Each row is a point. The last column is the point's height on a tilted bowl or saddle (a function of degree 2), plus a little noise. Along how many of its main directions does it bend up, bend down or stay straight?
(in the rows, 128 means zero)

Points:
[[131  52 139 137]
 [138  80 148 160]
 [ 80 123 144 135]
 [ 46  76 139  57]
 [211 129 152 189]
 [ 84 109 168 119]
 [151 166  84  96]
 [ 50 169 150 176]
 [141 105 117 137]
 [ 95  65 104  76]
 [ 86 172 138 167]
 [138 144 106 128]
 [196 121  67  55]
 [146 146 145 149]
 [113 189 162 143]
 [122 113  96 118]
 [129 130 169 155]
 [135 155 158 148]]
Directions: 1 up, 2 down, 0 straight

Points (26 x 5):
[[173 174  98  67 166]
 [200 158 164 190 184]
 [127 102 126  97 155]
 [194  91  86 136 149]
 [118 142  76  89 119]
 [118 142 200 103 174]
 [157 105 168 107 185]
 [ 87 119 127 189 135]
 [141 138 136  68 186]
 [ 79 149  94 122 145]
 [119 146 103 109 147]
 [144 162 158 206 132]
 [111 100  99 108 128]
 [195 148 113 119 186]
 [140 129  89 118 130]
 [110  79 239  96 120]
 [149 164 105  53 171]
 [ 69 115 101  73 156]
 [101 162 119  66 179]
 [103 133 151 155 154]
 [156  83  54  96  68]
 [ 93 148 159 127 172]
 [177  76 150 132 178]
 [123 126 143 192 139]
 [154 152 120  93 175]
 [147 155 177 161 158]]
Directions: 1 up, 2 down, 1 straight

Points (39 x 7):
[[150 116  92 137 162 148 123]
 [  7 113 135  71  69 132 152]
 [107  75  87 120 125 121 118]
 [118 127  28  96 123 131 110]
 [ 79 120 127 154  96  33   7]
 [ 92 112 191 126 155  83  89]
 [163 152 127 175 167  92 101]
 [ 87 117  83 120  98 203 185]
 [ 61 109 101 162 133 125 166]
 [ 87 136 102 140  56 159 147]
 [183  92  73 101  84 164  98]
 [143 152 197  49 147 103 134]
 [164  72 124  74 160 109 113]
 [107 127  86 114 143 133 135]
 [ 89 154 121  67 140 154 124]
 [122 165 107 200 165 105 118]
 [134 106  89 124 156 123 119]
 [109 117  25 129 123 155 156]
 [167 107 138 139  59 130  91]
 [ 85 142  50  85  49 103  97]
 [108  87 107 184  96 134 103]
 [100 166 154  77 159  98  91]
 [124 111 115  90 150  30  40]
 [162 114 175 173 129 168  83]
 [100  96  84  68 147 109 105]
 [ 77 115 122  83 125 117 126]
 [ 96  67 180 159 145 132  95]
 [102 125 126 111 157 124 130]
 [ 69 171 164  83  90 103  82]
 [103 134 175  79 153 147 130]
 [112 148 120 114 142 115 117]
 [179 137 139  82 127 154 129]
 [ 85 175 132 121  99 131 117]
 [128  88 152 103 120  97 104]
 [136 157  80 103 113 105  98]
 [ 80 176 107  84 102 153 126]
 [104 151 124  73 137 119 109]
 [164 106  83 160 181  93  93]
 [170 153 147 151 186 121 116]]
Directions: 1 up, 3 down, 2 straight

Points:
[[108  80 105 152 133 128 102 164 143]
 [ 91 142 104 133 136 136 114 152 130]
 [143  73 128  75 118  89  83 149 181]
 [102 110 193 113 104  98 144 126 178]
 [180 106 115 166 118 134 131 109 153]
 [112 112 160 101  85 126 143  78 148]
 [107 169 155 187  95 195 139 135  99]
 [123  33 146  87 107  91 103 180 202]
 [144  93 153  63 109 135 122 105 155]
 [108 137 102 180 142 194 135 118 154]
 [198 109 105 128  88 174 140 182 189]
 [122  72 122 102 106 125  94 107 168]
 [112  61  92 142 146 140 104 207 141]
 [ 60 149 173 172 185 144 138 127 160]
 [ 96 130 128 105 108 178 125 122 117]
 [ 38 123  69 138 165 135 182 159 133]
 [ 89 151 128  99  76 148  91 113 135]
 [113  91 125 151 172 177 203 144 174]
 [132 192 129 108  73 234 200 146 110]
 [121 152 136 109 122 132 114  65 160]
 [156 142  98 187  88 137 179 150 178]
 [104  94 169 117  85 174 140 108 123]
 [143  82 182 183 145 101  83  55 122]
 [140 170 104 112 145  89 196 105 178]
 [129  93  81 180 111 111  52 117 156]
 [199  98 224 155 163 115 156 100  97]
 [ 79 151 117 110  17 100 108 126 116]
 [159 123  73 143 126 150 151  91 176]
 [147 191 178 133  97 151 101 132 123]
 [120 128  93 170 115 130 138 116 159]
 [197 182  92 122  91 114 141 111 189]
 [124 151 126 165  92 152  77 116 105]
 [146 139 173 194  66  69 130 188 130]
 [ 87 141 136  79 129 160 168 137 133]
 [109 175 185  76 127 178 118 117 134]
 [166 110 156 144 129 100 100  63 118]
 [142 107 137 120  96 134 126  58 133]
 [161 141  77  98 159  82  82 165 156]
 [120 136 163 156 156 104  91 127 120]
 [ 83 110 139 122 143 158 128 188 111]
 [ 80  80 112 190 151 115  66 110 174]
 [148  52 124 150 108 154 148 113 169]
 [ 94  53 193 123  55  93 116 163 206]
 [150 165 194 154 122 101 156 166 176]
 [149 159 166 126 103 178 193 175 178]
 [183 106  51 119  77  81  91 161 175]
 [111 121  95 109 138  35  72 134 134]
 [227 116 196 100  51 151 163 135 168]
 [113 146 118  39 161 120 137  80 161]
 [ 74  63 187  63 149  83  57  69 249]
 [ 39 112  27 123 183 162 111 102 196]
 [137  95 187 124 124  97  75 109 144]
 [120 108 164 170 119 173 110 153 110]
 [193  80 164 146 131 113 121  38  91]
 [115 132 155 176 171 150 143 134 147]
 [192 140 113 136 111 156 128 161 172]
 [166 154 151  90  83 187 117 107 114]
 [169 110  83 135 140 125  56 167 159]
 [ 73 139  94 137 207 113 188 161 144]
 [126 175 101  78 150 179 143 156 147]
 [138 115 127 139  53 140 180  80 115]
 [118 126 100 122 127 153  97 153 130]]
Directions: 4 up, 4 down, 0 straight

Points (64 x 9):
[[121 130 184  59  96  83 137 109 142]
 [ 80  92 117 126 124 128 193 128 163]
 [110 147   7 126  85  98 138 141 132]
 [163 157 157  95  68  70 106 192 230]
 [173 103 151 184 127 172 133  86 127]
 [ 88 146 138 137  66 155 140 117 122]
 [201 124  62 153  63 131 118  88  66]
 [155 212 172  77  66 128 221  64 136]
 [135 114 110 134  85 115 137 110 138]
 [135 202 139  69 157 111 156 159 155]
 [102 142 132 139 153 144 141  96 150]
 [119 135 182 114 118  53 163 196 235]
 [154 132 117  92 120 160  84 103  95]
 [146 133 182 159  74 110 117 165 160]
 [123 233 181 126 189 128 123 143 159]
 [135  80 128 111  87  84 123 122 149]
 [105 128 141 157 173 156 101 135 162]
 [ 78 172 101 131 158 157 135 136 119]
 [148 128 132  99 149 146 196 177 183]
 [173  65 188 152 137 138 117 177 133]
 [ 91  52  85 121 119 103 111 159 139]
 [ 61  90 108 165 118 112 164 136 165]
 [164 117 131 104 156 140 128  87 106]
 [150 174 159 119 184 107 103 144 155]
 [173  85 161 163 141 202  94 102 129]
 [192 160 139  80  83  83 143 106 141]
 [129 108 164 180 165 125  87  88 196]
 [167 126 192 109 122 120 145 112 140]
 [136 155  79  86  97 132  69 154 103]
 [112 207  80  85  95 112 178  84  98]
 [151 110  96 161  90 149  93 139 104]
 [147 157 223  82 170 168 149 176 170]
 [190 102 117 109 114  67 127  94 129]
 [147 155  93 102  91 113  88 148 119]
 [148 106 122 170 130 141 175 154 167]
 [132 105 108  90  56 149 160 115 130]
 [116 122 126 130 174  89 137 132 184]
 [108 162 164 119  71  72 108 117 184]
 [ 84  97 144  74 125 135 161  75 125]
 [103 145 127 173  86  82 142  67 189]
 [124  85 149 121  92 100 186 128 180]
 [125 119  92 134  85  78 113 113 156]
 [215 129 119 136 150 140 107 146  94]
 [159 121 140 119  91 174  99 124 109]
 [ 87 143 156 175 121 189 134 142 128]
 [113 123  69 126 162 134  99 136 146]
 [ 86 121 123 183 107 134 152 121 162]
 [154 160 128 133 169 110 118 137 152]
 [109  68 148  81 109  62 133 136 158]
 [185 158 121 159  86 155 105 136  90]
 [182 164 133 107 205  66  77  60  73]
 [109 157  96  76  77 165  71 161 104]
 [155 152 135 145 178  89  85  93 155]
 [144 130 113  98 168 149  89 119 115]
 [127  81  96 155 138 104  90  98 193]
 [159 175  89 145 120 146  81 142 105]
 [160 130 114  80 147 135 154 149 140]
 [124 149  95 167 111 149 157 100 148]
 [103 133 187 127 101  82 176 153 191]
 [ 95 190 137 186 173 121  78 157 193]
 [162 128 169 186 127 134 133 165 144]
 [141 169 140 130 190 187  90 107 116]
 [156 127 109 117  75 109 148 140 145]
 [171  79 161 214 116 101 109 107 162]]
Directions: 3 up, 2 down, 3 straight

Points:
[[139 101 146 120 169  50  90 137  84]
 [ 78 197 107 205 176  73 133 101  77]
 [110 100 129  58 155 136 113 139  95]
 [183  95  91 135  89 134  94 144 124]
 [ 36 163 122  60  86  66 122 186  70]
 [165 151 141 154  81 167 153 143 129]
 [232 143 104 155 136  95 116 163  96]
 [ 95 140 116 127 179  90 173 115  89]
 [ 72 140 101 153 164 175  96  42  74]
 [150 122 150 181 176  68 162 129  82]
 [120  99 180 146 126 121 121 104 113]
 [182 164 137 125  95 125  99 121 134]
 [ 85 169  54 107 106 157  71 117 120]
 [ 83  63 150  35  84  88 108 117  66]
 [ 20 119  96 148 186 161 209 161  31]
 [ 93 141  98 167 156 136 147 138 109]
 [ 13  67 103 110  74  88 111 161  62]
 [109 170  93  97 101 119 118  80 120]
 [ 85 172 135 123 160 171 122 160 110]
 [120 200 130 124 131 130 110 135 132]
 [ 71 142 176 200 186 124 136 148  69]
 [120 135  88 137 136 110 177 130 112]
 [141 136 108 147  80 158 121 192 131]
 [137 150 158 223 126 138 131 146 110]
 [154 183 140 120 156 128  96 128 125]
 [116 118  97 100  85  67 127  99 109]
 [ 93 119  86 120 125 129 137  91 113]
 [167 158 144 161 169 192 119 129 106]
 [142 120 167 133 104 102 108 126 127]
 [165 142 126 145 109 174  64  72 120]
 [128 142 156 106 148 162 153  98 106]
 [191 105 189  95  82 165 135 170 104]
 [ 78 144 124 202 142 134  67  50  84]
 [103 121 148 111 121  97  68 171 115]
 [169 154 182 141  83 214 109 108 118]
 [158 174  51 125 119 154 149 117 118]
 [122 165 152  96 106 170  66 106 125]
 [126 120 118 170  88 188 164  80 114]
 [ 81 101 134 153 115 174 101 147 120]
 [164 179 175 141  32 127 167  47 108]
 [145 113 138  86 107 134 179 144 108]
 [190 105 165 117 173  79 141  78  77]
 [160 149 116  93 141 131 148 174 113]
 [124 165 177  85 131 140 191 133  96]
 [ 83 139 146 122 149 155 142 141 109]
 [139 150 139 180 125 184 101 106 125]
 [155 125 125  87 145  64 163 211  76]
 [143  53  78 127 149 133 141 139  95]
 [164 124  81 209 162 127 165 124  89]
 [144 120  89 159 145 123 160 129 113]
 [ 69 124  51 134 133 177 135 129 105]
 [119  93 181 128 117 145 143 111 111]
 [142 148 108 154  83 144 146 125 135]
 [170 124 116  40 101 166 121 112  96]
 [ 63  79 193 140 133  60 139 109  63]
 [135  64 132 190 248 156 112 106  26]
 [156 180  73 159 169  67 173 139  93]
 [ 93 109 163 152  67 155 200 131 105]
 [ 93  96 127 131 163 200 112  56  73]
 [ 90 132 156 111 163 105 117 166 101]
 [ 87 107 130 128 155 159 152 100  97]
 [112 169 107 202 106 112 164 114 114]
 [ 81 114 166 122 133 163 114 124 110]
 [ 79  39 177 119 110 243 212  62  20]
 [ 95 105 108  84 136  56 125 155  87]
 [197 103 137 141 194 122 153 179  73]
 [108 112 154 114  87 187 171 150 111]
 [148 154 144 131 113 116 152 149 127]
 [140  98 184 152  57 158 137 187 117]
 [135 112  99  85 209 133 109 134  84]]
Directions: 0 up, 8 down, 0 straight

Points (70 x 9):
[[ 85 117 148 108 163  79 167 149 152]
 [ 93 129 194 155 110 190 111  64  59]
 [110 137 132 137 144 164 213 138 122]
 [138 142 158 155 167 134 104 160 112]
 [ 91  96  64  96 178 112 110 209 160]
 [ 83 179 179 123  57 159  46 153 198]
 [129 118 142 122 167 127  95 125 115]
 [134 121 128 119 135 109 159 173 138]
 [ 97 143 111 103 114 131 162 145 155]
 [177 173 116 125  89 103 145 105 143]
 [158 118  82 120 122 124  76  80 125]
 [112 123 129 134 107  90 175  87 142]
 [146 143 172 138 108 126 166 112 129]
 [172 133 130  82 177 103  92 174 140]
 [156 130 109  93 143 159 186 159 123]
 [105 131 161 124 119  82 108 156 144]
 [147  93 148 111 104 195  97 101 100]
 [115 116 205 187 123 182 190 172 139]
 [205 143 117 159 147  41 122 156 135]
 [144 172 145  87 137 106  39 106 197]
 [171 116 124 109 115 137 134 125 118]
 [178  69 161 149 120 185 162 159 112]
 [146 145 119  53  93  72  91 162 204]
 [ 92 168  87  66 116  79  98 115 214]
 [ 96 158 110 154 158  89 152  98 151]
 [154 165 100 174 132  96 109  24 130]
 [151 128 136  71 132 117 110  99 146]
 [ 33  95 145 139  70 136 139 109 121]
 [240 114 125  63 157  78 183 156 130]
 [113 227  68 107  86  93  39 121 236]
 [136 204 181 190  70 144  96 167 197]
 [193  91 148 138 147  52 192 117 167]
 [ 68  89 170 142  66 152 145 131 131]
 [120 164 150 145 175 160 142 124 117]
 [147  87  74  85 108 194 113 199 179]
 [143 195  80 104  88 153 108 119 166]
 [ 87  95 200 139 149  93  51 200  64]
 [123 139 113  94 113 134 104 110 148]
 [ 95  81 107 139 175 146 215 191 152]
 [153 143 139 104 204  71  59 164 144]
 [124  89 178 144  96 155 108 132 115]
 [101 127 149 182 140 101 103 100 109]
 [170 116 124 116 154  98 159 126 127]
 [105  69 149  96 114 117 160 131 141]
 [ 85 106 151 148 120 134 123 119 115]
 [147  74 116 172 173 126 108 135  89]
 [ 95 118 186 121 111 205 104  93  91]
 [105 106 130 145 119 118 143 135 129]
 [156 156 171 102 116 103 113  44 150]
 [131 151 115 136 107 190 166 135 129]
 [ 81 122 108 122 138  83 177 128 162]
 [194 125  95 154 114 108 129 164  95]
 [133 211 130 108 128 103 172 206 206]
 [178 123 171 115  81  88 122 131 166]
 [155 187 116  76 109 183  63 155 228]
 [ 93 109 133  98  56 104 161  98 138]
 [151 168 122 145 155 142 134 116 121]
 [153 153 147  56 120 171 138  74 108]
 [138  93 112  79 134 172  88 111 125]
 [171 151  41 136  86 151 154 184 104]
 [103 223 181 212 175 103 163 209 151]
 [124 116  87 153  23 169 144 181 160]
 [ 71 172 143 132 137 128 110 152 160]
 [106 121 112 163 105 138 128 157 132]
 [159 186 141  67  16 111 158 145 201]
 [160 155 124 164 102  51 101 187 133]
 [138  91 144 104 115 167 130 197 154]
 [133 162 101 123 171 116 103  66 152]
 [ 96 117 115  96  82 147 182 131 145]
 [149 144 209 143  96 102  44 179 162]]
Directions: 3 up, 3 down, 2 straight

Points:
[[ 67 115 152 108 122 139 129 172 108]
 [ 44 100 132 108 130 157 142  88 129]
 [203 176 138  89 151 117 130  75 143]
 [108 137 173 134 137  90 149  84 127]
 [157 167 119 115  80 106  94 158 113]
 [156 124 131 107 144 151 163  90 162]
 [137 157 170 117 116 148 109 116 141]
 [ 59  71 173 165 150 168 143  97  91]
 [119 220 112 130  95 121 141  68 114]
 [ 71 141 164 148 155 140 151  63 140]
 [115 146 170 149 149 215 112 183 112]
 [ 59 108 189 122 171 137  85 126  87]
 [119 138 158  69  38 182 113 110 158]
 [141 102 137 130 138 125 132  95 140]
 [123 109 139  91  98 140 152 132 144]
 [186 124 114 145 111 111 105 130 139]
 [104 145  86 113 127 127  90 144 118]
 [ 85  85 145 148 105 153 106  71 109]
 [122 177 171  49 126 183  93 105 123]
 [128  74 123  90 168 223  96  58  94]
 [ 82 150 125 120 160 105  87 168 107]
 [129 209 139 135 129  93 117 123 104]
 [132 123 146 149  92 128 144 192 105]
 [ 79  38 121 179 126 147 159  92  57]
 [195 139 159 141  88 154 125 144 173]
 [155 132 187 152 138  76  16 123   7]
 [ 79  95 134 176 113  96 124 110 105]
 [115  85 172 144 171 137 183  67 128]
 [125 123 175 183 178 166 117 105 125]
 [134 109 203 120 165  79 174 118 119]
 [130  38 136  96  61 119 114  80 115]
 [179 133 166 146 134 142 171 125 182]
 [174 133 142 131 139  84  15  83  26]
 [141 135 134 136 160 143  95 129 124]
 [133 149 186 184 160 108 200 107 151]
 [ 45  91  99  94 141 105 151 191  94]
 [105 134 165 134  78 122 157 149 126]
 [148  78 197 149  88 116 107 144 108]
 [115 131 114  86 127 107 168  75 127]
 [143 153 212 131 157 157 104 160 103]
 [141  72  60 167 149 135 110  92  90]
 [124 184 100 161 147 150 145 110 141]
 [125 111 144  94 104 131 171  77 155]
 [ 80 185 126 172  71  73 150 189  80]
 [102 201 128 181  61  87 114 132 119]
 [228 130  81 132 138 137 125 178 128]
 [213  99 111 163 136 125  88 151 123]
 [101 106 121  59 203 149 142 106 134]
 [168 142 127  80  96  93  77  86 108]
 [138 111 119  87 191  89 119  62  97]
 [128 138 133 191  95 126 118  34 129]
 [168 162 119 139 208 171 146  87 147]
 [121 128 149  36 153 114  43 133  61]
 [143  90  91 162 171  63 125 105 111]
 [110 138 166 165 152 142 175 141 137]
 [190 204 155 134  90 181 131 135 159]
 [163 109 100  90 124 122 154 192 119]
 [197 141 131  98 183 164 133 122 155]
 [148 158  62 107 130 120 119 174  98]
 [ 55 133 111 121 143  74 182 112 106]
 [172  50 136 119  36  67 108  51 143]
 [ 96 140 177 133 137 143 163 179 107]
 [100 131 118 220 172 201 115 146 123]
 [ 75 107 117 130 163 145 137 147 130]
 [173 100 149  56 149 177 150 173 157]]
Directions: 1 up, 4 down, 3 straight

Points:
[[110  92 143  28 150  90  92 122  47]
 [ 49 118 128 123  87  63 141 147 134]
 [106 151 151 146 179 105 115 162 119]
 [125 147 105 143  77 135 103  52 183]
 [153 127 159 120 215 144 159 142  75]
 [156 140 145 125  99 208 134 117  55]
 [118 180 153  79  68 123 141 136  55]
 [129  93 168 121 163   7  91 192 125]
 [160 175 141 116  78  76 112 141 149]
 [160 139  86 115 103 126 106 171 124]
 [144  84 130  90 156  74 166  80 122]
 [128  84  93 142 165 230 141  88 116]
 [ 82  62  96 175 115  87 121  69 178]
 [154 132 102  57 147 114 159 184  70]
 [134  56 149 140 110 121 111 158  97]
 [156 119  43 173 164 125 135 147 102]
 [129 144 181 190 138  56 124 123 159]
 [125  86  85 174 102 111 179  96 167]
 [172 160 137 127 102  77 127 173 166]
 [179 136  66 124 142 127 142 125 142]
 [ 79  89  36  88  92  97  60 181 112]
 [156 168 126 160 173 141 118 222 142]
 [157 115 116 108 141 126 133  97 137]
 [ 77 167 181 118 145 104  91 113 115]
 [154 148  75 141 148 178 113  59 161]
 [132 109 107  99 105 166 210  94 173]
 [129 144 145 140  93 126 158 100 128]
 [136 184 163 239 173 108 142  64 120]
 [ 67 147 111 213 156 141 170 165 148]
 [110 157 160 155  77 147 139 106  94]
 [180 112 155 174 116 157  88 152 124]
 [151  78 108 112  83 163 138 133 106]
 [ 91 157 152 141 174 135  88 120 113]
 [129  72 144 128 152  67 156 141 114]
 [159  61 113 137 171 113  72 136 125]
 [109 114  97 151 105 161 100 100 137]
 [157 110 107  99 108 173  80 105 139]
 [ 99  75 139 131 152  93 155 123 123]
 [ 77 210 146 147 143 166 123 177  64]
 [ 97 160 149  90  93 169  95 131  55]
 [198 108 108 119  84 105 103 123 184]
 [139 139 146 123 142 140 137 108 105]
 [186 137 154 147 155 161 222 111 181]
 [106 140 164 122 103 174 147 188  63]
 [152 132 180 106 147 106 135 147 100]
 [ 69 124 173 167 171  83 113 135 149]
 [115 132 102 122 150 101 123 135 113]
 [192 169 126 135 138 121 149 136 153]
 [193 163 133  85 149 187 122 113  93]
 [176 136 111 119 129 111 146 167 141]
 [151  87 109 159 146 144 168  82 158]
 [122 114 105 122 155  91 138 134 114]
 [136  96 107 100 119 152 115 204  86]
 [172 139 176 125 124 137 202 156 157]
 [145 157 196 152  80  69 104 153 153]
 [171 115 149 181 124 122 115 143 143]
 [127 201 144 144 149 179 126  89  67]
 [127 162 119  77  87 128 115 117  96]
 [ 72 122 171 143 141 100 122 122 133]
 [104 123 136  70 199 143  99 142  53]
 [119 117 112  65 151  58 168 107  90]
 [118 144 124  70 129 110 196 135  99]
 [141  71 137 138  79 187 121 123  70]
 [169  59 152 100 177 194  76 111  70]
 [107  87 161 123  85 102  86  92 113]]
Directions: 3 up, 4 down, 1 straight
